Each row is a point. The points of each table are mixes of a few directions, plus a little noise. How many directions does each table use, and how many do they share? Where both have some left over, give the other angles between the two spaces (their principal angles), to ten degrees, smallest first.

First (7 x 3)
[[ 10 -34  -8]
 [ -3  11   3]
 [-34 117  28]
 [ -4  13   3]
 [  7 -25  -6]
 [ -1   5   1]
 [ 25 -86 -20]]
Second (4 x 3)
[[ 26 -85 -21]
 [  6 -16  -4]
 [ -6  27   7]
 [-21  74  18]]
Directions: first 1, second 1, shared 1

First (6 x 4)
[[ 14  27 -20  -2]
 [-28 -53  38   4]
 [-21 -37  27   2]
 [-23 -44  34   3]
 [  5   8  -6   0]
 [ 52 100 -73  -7]]
Second (8 x 4)
[[ 16  15 -13  94]
 [-38 -55  43 -73]
 [ -1 -10   7  34]
 [  3   5  -6  11]
 [ 29  50 -38   5]
 [  2  10  -4 -42]
 [ -8  -3   4 -85]
 [ -4 -18  13  59]]
Directions: first 1, second 2, shared 1

First (8 x 6)
[[ 12  16  23 -48  13 -14]
 [ 15 -23 -27  63 -28   8]
 [-26 -13 -29  54  -9  19]
 [ 19 -26 -28  68 -27   7]
 [-14  28  36 -77  26 -11]
 [-25 -24 -44  83 -20  21]
 [-29  28  27 -69  31  -4]
 [ 47  16  43 -77   8 -28]]
Second (9 x 6)
[[  6  34 -78  51 -63   8]
 [ 31  59 -36 -16 -26 -17]
 [ 47 -62 -18  93 -36   2]
 [ -8   5  15 -32   8  -1]
 [ 30 -30  68 -34  47 -19]
 [-20  39 -31  11   8   5]
 [-36  38  13 -46  43   1]
 [-11 -64  55 -28   2   7]
 [-38 -21  13  -2  16  15]]
Directions: first 2, second 4, shared 2

First (10 x 8)
[[  42   -6   18    9    4    8   11  -74]
 [ -15    2   -7   -4   -1   -2   -3   26]
 [ -14    2   -7   -4   -2   -3   -3   26]
 [ -29    4  -13   -6   -3   -6   -8   52]
 [  65  -10   28   14    6   12   16 -115]
 [   1    0    1    0    0    0    0   -2]
 [   8   -1    3    2    1    1    2  -14]
 [   9   -1    5    2    2    2    2  -16]
 [ -31    5  -14   -7   -3   -6   -8   56]
 [ -34    5  -14   -7   -3   -7   -9   61]]
Second (8 x 8)
[[-12   6 -12 -11 -24 -39 -23  25]
 [-70   6 -24  -9  16  21   1 121]
 [  9  -1   4   2   0   1   2 -17]
 [ 21  -2   8   3  -3  -3   2 -36]
 [ 11  -1   4   0  -2  -4   0 -20]
 [ 36  -5  15   8   3   6   9 -63]
 [ -4   1  -2  -1  -2  -4  -3   7]
 [  8  -4   7   6  13  22  12 -16]]
Directions: first 1, second 2, shared 1

First (8 x 9)
[[  -9  -52    3 -103  -41  -40  -21   16   12]
 [ -21  -46   41   25   21  -13   23  -13  -14]
 [  12   10   53  -14   -3  -38  -24  -62   13]
 [   1    0   48   14   66   89   15   16   -8]
 [  16  -38  -26   -1  -12    7   28   32   -3]
 [  24   73   26   39   29   22  -23  -54    7]
 [ -64   42  -52   32  -15  -25  -10   23  -13]
 [  42   15  -94   12  -47   -2   14   41    8]]
Second (9 x 9)
[[ 67  44 -44   0 -78 -11 -21 -41  81]
 [  7  18  -3  11 -17   1  -6 -19  27]
 [-52   2  40  31  37  14   3 -12 -11]
 [  1 -53 -11 -46  32  -7  19  63 -73]
 [-30   4  24  19  19   7   1 -11  -2]
 [-50 -23  35   8  50   9  13  18 -45]
 [ 51  38 -33   3 -62  -8 -18 -36  67]
 [ 70 -10 -56 -47 -46 -18  -3  25   6]
 [-67 -22  48  20  64  13  13  12 -47]]
Directions: first 5, second 2, shared 1; angles 40
